Each row is a point. The window is the flat piece filled in between its corners: a triangle in 3 columns, a solid with four corners in 4, and so on. A path goes straight from each point to the next, and from the last back to the first. List the points from which the path goes on through the window.

Window (4 x 4):
[[ -0.1   1.4 -10.6  -3.0]
 [  4.4   1.4  -2.4   0.5]
 [ -6.8   3.5   6.6   5.4]
 [ -4.0  -4.0   3.7   3.6]]
Path:
(1): [-1.6 -2.4  0.0  5.2]
(2): [-2.0 -1.2  3.2  0.5]
(3): [-6.6  2.5  4.7 -4.5]
(4): [-5.3  1.7 -0.2  5.5]
(5): [-3.6 -3.5  2.4  6.6]
(6): [-3.9 -3.1  3.9 -0.6]
(7): [-2.3 -0.1  9.3  1.7]
(8): [-1.8 -0.3  6.8  7.5]
(9): [-1.5 -2.7 -2.6  6.9]
(10): [-3.3 -1.3  1.1 -1.5]
(11): [-5.7  1.1  7.2 -3.0]
(12): [-4.3  1.1  2.5  9.2]
Through the window after points: 1, 5, 9, 11

Window, 8 rows:
[[  3.7   6.3   2.1  -0.4  -5.2  -0.5   7.2  -5.0]
 [ -2.7   7.2   1.2  -3.5  -4.1   4.6   5.1  -5.1]
 [  2.7   2.3  -0.9   3.4  -1.9   6.4   1.0  -0.4]
 [  0.1   7.6 -13.8  11.4  -5.9  -4.9  -2.6   1.1]
 [ -4.4  -0.7   2.5  -2.2  13.9  -1.1  -0.1  -2.8]
 [  7.1   8.3   0.6  -9.2  -0.8   2.5   2.5  -5.7]
 [  6.9  -4.5  -9.0  -9.1   4.8   2.9   3.3   0.1]
 [ -5.0  -6.7   3.9   1.5  -0.7   2.7  -4.8   0.6]]
Path:
(1): [ 3.7  2.2 -2.6 -4.8  1.3  4.0  0.2 -8.6]
(2): [-0.5  0.1 -2.9  0.5  5.8  1.0 -0.1 -5.7]
(3): [-2.1  2.3  1.6 -3.7  7.9 -1.7  1.6  7.0]
(4): [ 1.7  2.6 -0.7 -4.4  2.9  0.1  2.9  2.5]
(5): [ 3.1 -0.6 -2.9 -3.9  3.9  3.2  0.8 -7.0]
(6): [ 4.4  4.3 -2.1 -1.9 -3.4  3.7  1.4 -7.9]
(7): [ 2.7  7.6 -0.6 -4.9 -2.0  0.9  4.1  4.6]
(8): [ 1.9  0.4 -2.3  1.6 -0.5 -0.2 -1.7  4.2]
(9): [ 0.7 -1.3 -3.5  3.0  0.3  0.9 -2.9 -3.0]
(10): [  3.2  -4.1  -6.5   3.2   0.5   3.4  -1.7 -10.2]
(11): [-1.2  2.4 -1.5  1.4 -0.7  0.2  1.6  1.8]
(12): [ 3.0  5.0 -0.7 -5.1  0.9  1.9  1.3  1.2]
Through the window after points: 2, 4

Window, 11 rows:
[[ -4.3   1.9  -0.4   5.3   8.0  -0.2   4.3  -3.6   3.6  -9.2   1.2]
 [  6.6   1.2   4.4   3.2  -0.9  11.4  -5.1 -12.3   4.7  -2.8   0.7]
 [ -2.6   3.5  -0.2   0.7   4.6  -6.0  -0.7   5.8   0.4   7.1  -0.2]
 [  4.0   5.6  -3.7  -3.2   3.2  -7.8   3.2   4.1   2.7  -3.2   0.6]
 [  8.0   0.7  -5.4   6.2   3.4  13.4 -10.6  -2.8   0.2  -3.5   4.7]
 [  0.2   1.6   7.6   1.6   7.4  -4.7   2.9   7.8   1.3  -9.3  -1.0]
 [  1.7   3.9   1.0  -4.6  10.2   0.0   7.0   0.8  -3.4   1.5  -0.7]
 [  0.2  -1.3  -1.4  -1.1   3.5  -2.9  11.5   8.9   2.8   2.6  -1.9]
 [ -7.0  -1.3   2.2  -3.5   1.5  -3.3   5.1   2.8  -3.8 -11.0   1.0]
 [ -1.3   2.4  -2.3  -6.4   7.5   1.5  -1.0   5.8   6.9   1.1  -1.5]
 [  2.5  10.4   1.3   6.9  -1.3  15.9  -4.9  -6.2   1.8  -7.8   1.2]]
Path:
(1): [-0.1  2.8  1.3 -1.9  6.3  0.4  5.7  3.3  0.9  1.7  3.7]
(2): [ 3.4  2.6  5.6  1.4  2.7  5.6  0.0 -2.4  5.1 -4.0  6.7]
(3): [ 2.3  1.8  1.0  3.2  2.4  4.0 -3.0 -4.1 -0.3 -5.6 -7.8]
(4): [ 3.0  2.3 -3.3  0.4  4.2 -4.0  2.5  0.5 -0.6 -3.6 -8.0]
(5): [ 1.6  4.7  0.4 -2.6  5.5 -1.5  3.3  2.5  2.1 -2.0  4.3]
(6): [ 1.5  2.8  3.1 -0.7  4.3  0.0  1.3  4.0  2.8 -1.1  4.6]
(7): [ 1.9  3.6  0.9 -0.2  4.3  0.7 -1.0  3.1 -0.6 -2.3 -6.2]
(8): [ 2.2  2.4 -1.1  3.9  3.1  2.5 -1.3 -0.7 -1.0 -4.0 -3.4]
(9): [ 1.4  3.0  0.7  2.5  2.6  4.5  1.2  0.5  0.1 -2.0  6.2]
(10): [ 1.7  2.8  1.0  0.3  4.2  3.3  2.2  2.0  2.3 -0.3  3.2]
(11): [ 2.8  2.4 -2.1  1.6  4.8  1.6  0.5  0.9  2.7 -2.3 -4.8]
(12): [ 2.0  1.9 -1.3 -0.9  6.0 -0.4  3.7  2.2 -0.9 -0.8 -4.5]
Through the window after points: 2, 4, 12

Window:
[[ -9.1   6.2   2.9   7.0   0.8   1.8  -2.0  -0.2  -9.2  -6.9   3.5  -1.6
    6.3   1.4]
 [ -5.6  -1.8  -9.8   6.0  -2.1  -1.9  -4.2   0.6   1.8   1.9   2.1  -0.7
    4.6  -3.3]
 [  4.1  -7.5  -6.4 -15.5  -0.4  -4.2   4.1  11.3  -6.4  -1.1  -1.1  -4.4
    1.4   8.1]
 [  2.5   5.6   1.4   8.6   2.0   6.1   2.3  -1.2  -2.8  -2.0   4.8   5.0
   -5.5  -0.6]
 [ -2.5   8.2   8.2   7.0   2.1  -8.4  -1.8  -1.9  13.4   1.5  -5.4  -5.3
   12.7  -4.2]
 [  7.1 -10.9   8.9   2.9   3.7   5.2   2.9  -6.3  -1.2  -3.4   0.3  -2.5
   -0.8  -3.1]
 [ -7.6  -1.5  -0.5   4.8   1.9   0.1   2.0  -2.8   3.0   2.4   4.8  -1.3
   -4.6   2.8]
 [ -1.0  -9.4   9.0   4.9  -1.5   6.5  -5.4   1.8  -3.3   4.0   4.7   1.6
   -0.6   1.2]
 [ -2.1   3.0  -0.4   2.8  -0.3   4.4   0.9  -3.5  -3.6   0.5  -9.1   3.1
   -6.8  -0.3]
 [  9.1  11.0   3.6   2.2  -6.0  13.8   3.2   2.0  -7.7  -4.1  -9.0 -11.2
   -7.4  -5.8]
 [ -3.0  -8.0   0.6   4.0  -2.4   7.9   3.6   4.5   3.7  -2.4   3.8   2.0
    3.0  -0.7]
 [  2.0  -0.2  -1.0  -8.8   2.8   5.7  -4.6   4.4  -3.3  -5.4  -0.2  -4.5
   -0.5   6.0]
 [  0.0  -0.1   4.5   3.0  -2.8   7.6   2.6  -6.8  -0.8   2.3   3.9   1.9
    2.5   0.5]
 [ -4.0  -1.8  -4.0  -1.6  -7.2  -2.4  -1.6   2.2   1.8  -3.6   4.0   2.1
   -3.0   0.1]]
Path:
(1): [ 0.6 -2.0 -0.9  6.7 -6.3  3.9  0.5 -1.6  0.3 -2.4 -1.1 -1.3  3.8  6.3]
(2): [ 5.1 -2.9 -4.7  6.7 -6.9  5.5 -1.6 -2.5 -4.9 -3.0 -0.9 -3.0 -1.4 10.4]
(3): [-0.6  0.2  1.0 -1.4 -0.6  5.7  1.8  2.3 -4.5 -1.1  1.0 -1.9 -3.3 -2.4]
(4): [-7.2  4.0  3.9 -1.2  0.6  6.1  1.8 -1.5 -4.3 -0.4  5.2 -1.0  2.0 -7.8]
(5): [-2.4  1.1  1.1  6.3 -1.0  1.6 -1.1 -0.6 -4.1 -3.9 -0.1 -0.5  2.6  5.0]
(6): [ 0.9 -1.5  0.8  5.8 -3.1  1.9 -1.1  1.5  0.7 -5.0 -3.0 -4.5 -0.2  8.2]
(7): [-1.1 -1.5  0.8 -1.6 -0.7  3.7  0.6  1.0 -0.9 -0.2 -0.5 -2.3  1.0 -3.3]
(8): [-1.3 -0.7  3.2 -0.1  1.7  5.6  2.3  1.3 -2.6  0.8  1.2  0.2  0.2 -9.6]
(9): [ 5.5 -0.9  3.5  8.3 -0.4  4.2  0.2 -2.8  0.8 -3.4 -1.5 -3.8  1.0 12.7]
(10): [ 0.6 -2.6  1.9  8.0 -2.0  2.3 -3.2 -2.4 -2.2 -1.1  0.0 -0.8 -0.5  6.0]
(11): [-3.1  0.6  2.4 -1.7  2.0  1.8 -0.9  0.5 -1.3  1.2  1.8 -1.9  0.6 -5.3]
(12): [-2.0 -2.8 -0.5 -8.2  2.4  1.4  0.8  6.0 -2.3 -0.6  1.2  0.1  0.5 -3.1]
(13): [ 2.2 -4.5 -1.9 -1.6 -2.5 -0.2  0.8  3.9 -2.5 -0.8 -0.1 -3.3  1.3  6.4]
(14): [ 1.0  0.6  0.5 12.2 -3.3  0.0  0.5 -0.2  2.2 -4.2 -1.7 -3.4  1.3 10.3]
(15): [-1.7 -0.1  1.9 -1.2  2.2  4.1  0.4  0.4 -3.2 -0.1  0.6 -0.8  2.1 -3.7]
(16): [-4.4  0.2  0.8  0.1  3.7  1.6  0.4  1.8  0.9  1.0 -0.9  1.2 -2.1 -6.5]
Through the window after points: 4, 12, 16

Window:
[[ -3.4  -0.8  -2.2  -7.2  -1.9  -4.2   4.5  -7.1  -1.8   4.1  -0.8   1.6
   -4.7   3.7]
 [ -3.4   4.1  -2.7   6.4   0.0   5.2   0.0   6.7   1.1  -6.4   3.1   2.7
   -0.8  -4.6]
 [  5.4   9.9   2.7   7.9  -1.1  -0.3  -7.4   4.3   2.7   1.9   0.2   7.0
   -2.0   6.1]
 [  1.8  -6.2   1.3  -7.6   0.5  -9.9   5.4   1.0  -1.5   1.5  -0.7   4.6
    2.1   6.0]
 [  1.7   8.2   2.2   4.9   0.2   5.4  -8.2  11.0  -0.8   1.1  -4.2  -2.2
   -1.8   4.6]
 [ -0.4   6.4 -10.1   3.8   2.6   2.3   3.8   4.9  13.5  -0.9  -2.5  -3.4
   -7.5  -1.6]
 [ -6.1   5.4   4.5   4.1   4.5   5.6   0.3   6.6   6.9  -1.7  -4.2   4.7
   -2.2  -5.0]
 [ -0.3  10.1   2.9  10.8   1.4  -4.1  -4.3   4.9  -3.3   2.0  -4.9   0.2
    4.2   4.1]
 [  1.6   0.5  -1.2  -5.5   5.3  -5.1  -4.6  -3.7   0.8   3.1   2.2   1.6
    4.1   2.9]
 [ -3.0  -4.9   0.7  -1.5   1.0  -9.5  -2.9  -2.5   2.7  -0.1   1.2  -0.9
   -5.0   5.0]
 [  3.9   7.7  -1.7   7.1   7.3   4.2   2.6   5.8   5.4  -0.7   0.6  -3.1
  -11.0  -5.8]
 [  4.5  -5.8   4.9  -2.4  -3.9  -4.5  -0.6  -7.1  -0.8   1.1  -4.3   0.2
    4.4   5.0]
 [ -1.7  -4.5   0.6   5.3   5.0   1.6  -3.6   0.9  -5.0   1.0  -4.6   8.6
    3.3   5.6]
 [  1.1   6.5  -7.6  -4.3   4.4  -3.4   3.2  -0.5   7.5  -9.0  -4.7  -1.8
  -11.7  -2.8]]
Path:
(1): [ 1.6  4.7 -2.0  3.4  1.3 -3.8 -3.4  2.5  1.1  2.1 -4.4  1.8 -3.1 -3.2]
(2): [ 1.6  4.8 -2.1  4.0 -0.2 -1.2 -4.0  3.9  0.9  1.8 -3.9  3.1 -3.0 -4.7]
(3): [-2.2  5.5 -1.1  6.2  4.3  2.7  0.1  1.1  5.9 -2.9  0.3 -2.4 -2.6  7.2]
(4): [-3.2  4.4  3.1 -1.5  7.2  1.4  3.9 -3.3  1.7 -3.2  0.4 -2.0 -0.2  9.3]
(5): [ 2.4  1.3 -2.2  1.5  0.8 -3.1 -2.8  2.1  0.5  1.0 -0.5  2.2 -1.3  0.1]
(6): [ 3.0  6.7 -1.2  3.7 -0.4 -1.4 -3.4  4.5  3.0  1.4 -2.6  4.6 -3.5 -0.9]
(7): [-0.7  5.1  3.5  3.6  4.0  1.2 -1.9  0.4  3.8 -4.1  0.7  1.5 -2.4  7.9]
(8): [ 0.6  6.4  4.7  4.4  4.5  3.2  0.5  3.3  1.3 -2.5  5.1 -3.5  1.6  9.5]
(9): [-0.3  4.6 -4.3  5.8  0.8 -3.5 -2.3  3.7  0.8  1.9 -7.5  4.0 -4.5 -7.4]
(10): [ 0.4  4.7  0.2  3.2 -0.6 -3.2 -6.7  4.1 -0.7  4.9 -4.6  2.0 -5.1 -3.2]
(11): [-0.7  5.4 -0.1  4.2  2.6  4.2  0.0  1.2  3.4 -3.3  0.5 -0.3 -0.9  4.2]
(12): [-3.2  5.5  1.6 -1.2  2.3  3.6  2.9  2.0  3.4 -5.8 -0.3 -0.6 -3.3  9.1]
Through the window after points: 6, 8, 12

Window, 14 rows:
[[  7.0  -6.5  -1.7  -4.3   1.2  -0.7  -1.4  -3.5  -2.3   0.4  -1.4  -1.4
    3.8  -4.3]
 [ -1.4  -1.1  -5.3  -4.8  -9.4  -4.0   5.0  -1.9   5.8   0.4  -3.2  -2.4
    0.5  -0.4]
 [ -4.1  -3.0  -3.6   0.6   1.1   6.3   3.2   3.1  -0.2   1.2   0.5   8.4
   -0.8  -2.8]
 [ -1.3  -5.6   5.9   3.6  -9.3  -9.0   9.1  -2.4  -6.9   9.1  11.4 -10.6
   -9.3   5.2]
 [ -3.8  -1.5  -5.8  12.2 -13.6  -1.3   0.5   4.2  -1.0  -4.6   6.9   5.3
    8.2  -6.8]
 [ -5.3  -2.9   4.0  13.5  -1.0   7.5  -7.6  -9.0  -6.0   1.3  -4.8   1.8
   15.7  -2.9]
 [ -0.5   1.3  -6.1   2.1  -2.2   3.2  -1.0   0.8  -0.9  -9.1   0.8   0.2
   -2.4   7.0]
 [  2.6   3.0  -4.2   1.0   1.6   0.6  -6.1   2.7   1.1  -0.9  -3.3   1.5
   -4.2   0.6]
 [ -2.6   5.8   2.9  -0.6  -0.9   4.0  -1.2  -4.3   4.7  -8.1   0.1   4.1
   -1.6   0.1]
 [  3.9   3.7   0.4   0.9   0.4   1.1   3.0   0.1   3.2   1.3   5.3   2.8
    2.9   5.1]
 [ -6.5  -3.5  -5.8   6.7  -5.2  -3.4  -1.0   2.6   5.1  -4.7   7.0  -1.5
    3.5  -1.3]
 [ -3.8   5.8  -2.5  -2.3   2.6  -0.9   4.0   0.1  -0.7  -3.2  -1.9   4.7
    5.6  -3.3]
 [  1.4  -2.0   1.4  -0.2  -4.9   0.3   0.0   6.2   1.1  -2.9   0.2  -5.5
    1.6   1.1]
 [  3.8  -0.4   0.2   9.4   2.8   1.6   2.8  -0.3   1.9  -4.4  -2.6   2.3
    3.9  -1.3]]
Path:
(1): [-2.1 -2.5  1.6  3.2 -1.7 -3.0 -2.2 -0.1 -1.6 -4.5  0.1  6.2  4.7  3.8]
(2): [ 0.6 -6.0  2.4  0.8 -0.9 -4.8  1.1  2.3 -1.0 -4.3  1.0  3.0  2.8  1.2]
(3): [ 0.2  4.6 -4.1  5.3 -3.9  5.7  0.2 -1.6  2.9  2.3 -0.1 -2.9  4.1 -4.5]
(4): [ 1.1  1.8 -9.7  6.4 -7.8  6.3  3.3 -1.9 -0.3 -2.6  5.1 -2.8  2.5 -4.8]
(5): [-4.3 -3.2  2.9  5.1 -6.2 -7.8 -1.8  5.1  0.8 -2.3  0.7  6.5  4.4 -0.4]
(6): [-1.2 -0.3 -1.8  2.6 -2.3  1.1 -3.0  0.6  1.2 -4.7 -2.7  4.5  5.0  0.0]
(7): [-0.9  4.5 -6.4  3.3  0.9  6.6  1.0 -3.0  2.5 -2.8 -1.6 -0.5  5.3 -4.0]
(8): [ -1.3   3.6  -3.2   3.3  -3.8   6.1   4.1  -1.4  -0.7  -2.1   1.5 -11.7
   4.4  -2.5]
(9): [ 0.0 -3.8  1.5  2.3 -5.4 -8.6  0.0 -1.5  0.7  0.4  1.8  5.1 -0.1  2.4]
(10): [-3.4 -3.0  1.4 -0.1 -3.3 -4.1 -0.5 -0.4  2.9  1.4 -2.1  7.9  4.8  2.5]
(11): [ 1.9  1.3 -2.9  8.0 -0.4  6.9  2.4 -1.1 -3.6 -0.8  2.7 -6.9  3.0 -9.3]
(12): [-0.1  1.8 -3.7  6.6 -5.0  3.5  0.5 -1.6  1.1 -0.9  1.6 -5.0  4.0 -3.9]
Through the window after points: 4

Window, 14 rows:
[[  0.1  -2.5  -1.5   4.4  -5.0   5.7   0.2   1.1  -2.8  -0.7  -3.2   2.5
    1.9   1.6]
 [ -0.9   3.2  -0.7   1.8   5.4  -0.3  -5.4   3.7   9.5  -3.9   0.9  -6.8
    0.8   1.2]
 [  1.6  -2.1  -2.5   2.5   3.4  -0.2  -2.1   9.0  -5.1  -2.2  -0.9   1.7
   -7.7  -0.5]
 [  4.5  -1.2   0.9  -8.0   0.2   4.9   7.9  -5.8  -0.1   5.4   2.8   8.7
   -2.7  -3.4]
 [  4.1  -5.3  -3.5   2.8   6.1   0.8  -0.4 -12.1  -3.2   0.2   6.3   1.0
   -5.5  -0.4]
 [ -2.2  -4.8   4.7   0.7  -1.8  -6.5   6.0  -3.2  -0.2  -1.4   0.3  -4.0
    1.7   1.1]
 [  3.9   0.9   3.1  10.2   4.8   0.6   8.8  -4.0   3.6  -0.7   1.2  -6.8
   -2.1  -0.6]
 [  1.9   3.2  -2.3  -1.0  -0.2  -2.3   0.5   0.3  -1.4   3.2  -9.7   1.8
   -2.6  -8.5]
 [ -2.7  -2.7   7.1   5.1  -8.3   7.8   1.7   3.1   0.3   5.8  -3.4  -4.4
   -4.7  -3.8]
 [ -1.1   0.6  15.5   0.2  -0.7   1.5   0.6   2.3  -9.7  -1.4  -7.0  -1.7
    0.6  -1.8]
 [ -0.8  -1.8  15.6  -3.9   2.3  -7.2   3.3 -13.7  11.7 -15.0   1.8   5.6
   -0.5   2.2]
 [  3.9   3.9  -7.6   0.4 -12.6   3.6  -0.5   3.3  -5.7   0.9  13.4   3.0
   -4.5   0.7]
 [ -7.2  -0.8  -2.6  -3.7  -2.7   5.5   5.1  -7.8  -7.1  -2.0  -5.2   1.4
   -5.9   1.4]
 [  5.5  -0.1   2.9  -4.1  -6.6  -3.6   3.5  -0.8   1.4  -2.1 -10.1  -7.3
   -1.6   3.3]]
Path:
(1): [ 4.6 -5.9 -1.9 -2.6 -5.7  3.5  4.9  0.8 -1.9 -8.9  3.7 -4.4  1.4 -4.1]
(2): [ 1.2 -3.0 -0.8  0.7 -2.0  2.3  0.9 -1.5 -0.8 -4.2  1.4 -1.2 -0.2 -0.8]
(3): [ 0.3  1.1  0.8  4.1  0.7 -0.3  0.7 -2.2 -1.4  5.2 -1.5  2.0 -3.3  2.0]
(4): [ 1.1  0.9  0.8  3.8  0.3 -0.9  4.6 -3.4  1.0  2.2 -2.1 -1.9 -3.0  3.7]
(5): [ 3.0 -1.1  4.4  0.8  3.0  4.8  3.0 -0.1  1.7 -7.1  4.1 -3.0 -0.6 -8.6]
(6): [ 3.2 -2.0  0.0 -1.4 -2.2  3.0  2.6 -2.5  1.1 -5.8 -0.6 -2.4 -3.0 -3.6]
(7): [-4.8  1.4 -2.2  0.4 -1.1 -4.8  2.3 -6.3  0.6  4.2 -2.3  4.1 -3.2  7.1]
(8): [-1.1  2.9  0.8  3.3  1.0 -4.0  0.4 -4.5 -3.5  5.8  0.2  1.6 -4.0  6.4]
(9): [ 2.8 -4.9  2.9 -0.4 -0.1  1.9  2.3 -3.3 -1.9 -4.4  0.5 -1.9 -1.6 -3.9]
(10): [ 1.0 -2.3  1.1 -2.6 -3.4  2.4  3.1 -2.8  1.9 -6.1  0.5 -2.4 -3.6 -3.7]
(11): [ 0.2  3.0  3.0  2.5  1.1 -2.3  0.1 -2.0 -0.2  0.3  3.4  4.8 -1.5  4.8]
(12): [-2.8  3.5  7.8  4.2  1.8 -0.7  0.1 -4.5 -2.6  8.0  1.0  4.7 -6.2  6.0]
Through the window after points: 2, 4, 8, 10
